Rows are points. To make a cloud, some directions were put in groups of two or more. Within a group, all points are equally far from the middle, so they leave a hole (a ring in 2 directions, a hollow ball in 3). The other directions are filled evenly. Then the cloud was stretched, turned, moved and blurred a little. Count the holes, and give their numbers of directions, smallest first.
(in the rows, 128 means zero)

Cloud (22 x 3):
[[ 84 116 169]
 [118 144 101]
 [130  87 151]
 [137 176 177]
 [164 157 128]
 [191 131 102]
 [146 149 187]
 [ 88 122 148]
 [ 76 152 162]
 [ 79 126 165]
 [111 147 112]
 [148 164 110]
 [ 87 115 158]
 [136 176 182]
 [197 123  96]
 [166 156 108]
 [165  82 128]
 [105 164 133]
 [152 148  75]
 [121  87 132]
 [ 97 122 127]
 [155  67 102]]
Holes: 1 (2)

Cloud (31 x 4):
[[144 108 153 174]
 [ 74 114 115 131]
 [173 163 131 136]
 [196 107 147 134]
 [162 170 119  91]
 [102  88 156  72]
 [111 167 142 131]
 [ 96 122 163  81]
 [161 180 134 161]
 [100 155 117 167]
 [124 166 153 192]
 [122 185 135 184]
 [ 96 146  91 126]
 [ 66 158 154 138]
 [102  77 158 142]
 [136 131 178 181]
 [114 122  69  86]
 [131 114 134 167]
 [113 136 210 122]
 [148 136  86 110]
 [101 159 121 107]
 [150 151 119 106]
 [101  93 171 176]
 [116 140  90 104]
 [141 168 129 154]
 [156  87 174 182]
 [159 132  98 166]
 [117 120 129  96]
 [158 142 106 180]
 [125 166 208 146]
 [113 186 122 133]]
Holes: 0

Cloud, 80 rows:
[[ 95 172 111 153 103 125 157 126]
 [169 122 137 124 134 134  98 182]
 [173 121 169 138 119 117 142 158]
 [139  94 109 133  85 125  66 102]
 [166 158 117 138 120 118 129  94]
 [128 118  99 147  79 187 104 118]
 [138 133 111 169 119 150 102 192]
 [122 120 136 180 159 162  94 142]
 [129 103  73 100 138  75 166 112]
 [121 152 111  93 130 165 184 123]
 [ 91  90 150 110  58 168 148 106]
 [130  55 101 158 114 154 158 160]
 [158 105  68  83 122 137  90 167]
 [152 157 146 117  86 105 121 121]
 [ 81 133  96  52  85 123 111 106]
 [163  62 159 132  97 109 101  90]
 [ 99 100 101 106  63 114 163 187]
 [112 158 156 149  93 162  92 113]
 [141 138 109 125  90 201 144 134]
 [125 146 131 174  82 133 129  86]
 [134  98 132 117 152  69  84 151]
 [104  86 107 155  64 165 145 136]
 [128 147  98 147 133 140  67 147]
 [145  64 123 182  75 130 149 108]
 [151  60 145 110  92 129  79  90]
 [ 51 139  86 106  96 138 110 132]
 [ 82 111 118 171 127  96 142 180]
 [ 76 115  71 113  47 141 126 151]
 [ 85  66  65 113 111  84 130 128]
 [ 65 157  84 164 110 126 141 169]
 [158  86 115 119  63  96 156 124]
 [173  94 165  87  85 126 149 117]
 [115 155 122 133  89 144  64 134]
 [ 95  61 104  79 115  77 124 127]
 [176  65 158  91 114 110  93 128]
 [134 134  86  94 170  89 124 147]
 [139  91 107 159 162  78 119 138]
 [ 93  88 111 140 116 201 143 134]
 [ 88 140  86 106 100 183 146 134]
 [ 98  77 117 101 126 139 138 192]
 [128 141  91  92 108 152 188 142]
 [ 78  73  52 115 110 117 108 141]
 [168  67 120  76 147 148 131 119]
 [102 112 143 138  63  95  71 101]
 [158  51 132 115 133 171 100 105]
 [108  79 132 132 105 199 115 147]
 [126  55  90 136 166 138 160 115]
 [120 120 104 131 154 103  61 159]
 [148  35 152 113 113 143 108 114]
 [ 91 108 161 146  72  70 110 120]
 [ 83 116 132  94  82 147 162 168]
 [ 80  83 149 120 111  76 111 105]
 [147 150 140 106 161 120  94 151]
 [178 124 107  91  96 150 133 105]
 [162 143 101  94  95 112  75 136]
 [113 172 144 109  83  87 116 151]
 [ 78  72 161 109 111 155 148 156]
 [155 101 147 110  64  68 119 137]
 [107 105 153  95 126  73 158 142]
 [101 114 162 190 102 155 103 126]
 [182 129 106 127 116 158 157 166]
 [ 91 152 107  97 101 102 173 149]
 [113  96 168 169 163 136 116 153]
 [146 143  71  84  82 150 117 141]
 [ 86  50 155  81 126 110 113 112]
 [114  52 120  95 148 152 114 121]
 [110  91 125 173 121  93 115  94]
 [154 133 145  95 141 106  67 163]
 [107  99 137  98  86 156 130 197]
 [ 88 117 108 189 106 110 153  99]
 [153 112 139 150 179 135  96 143]
 [ 92 100 167 123 107 114 171  82]
 [176 105 101 174 159  98 130 169]
 [136  63 134  79 143 157 109 161]
 [135 103 159 139 105  61 123 168]
 [186 110  83 132 114  79 114 128]
 [115 116  78 127 120  52 117 107]
 [109 125 121 115  42 149 133 156]
 [157  56 134 100 114 118 133 161]
 [ 88 143 163 100 113 134 170 141]]
Holes: 2 (2, 4)
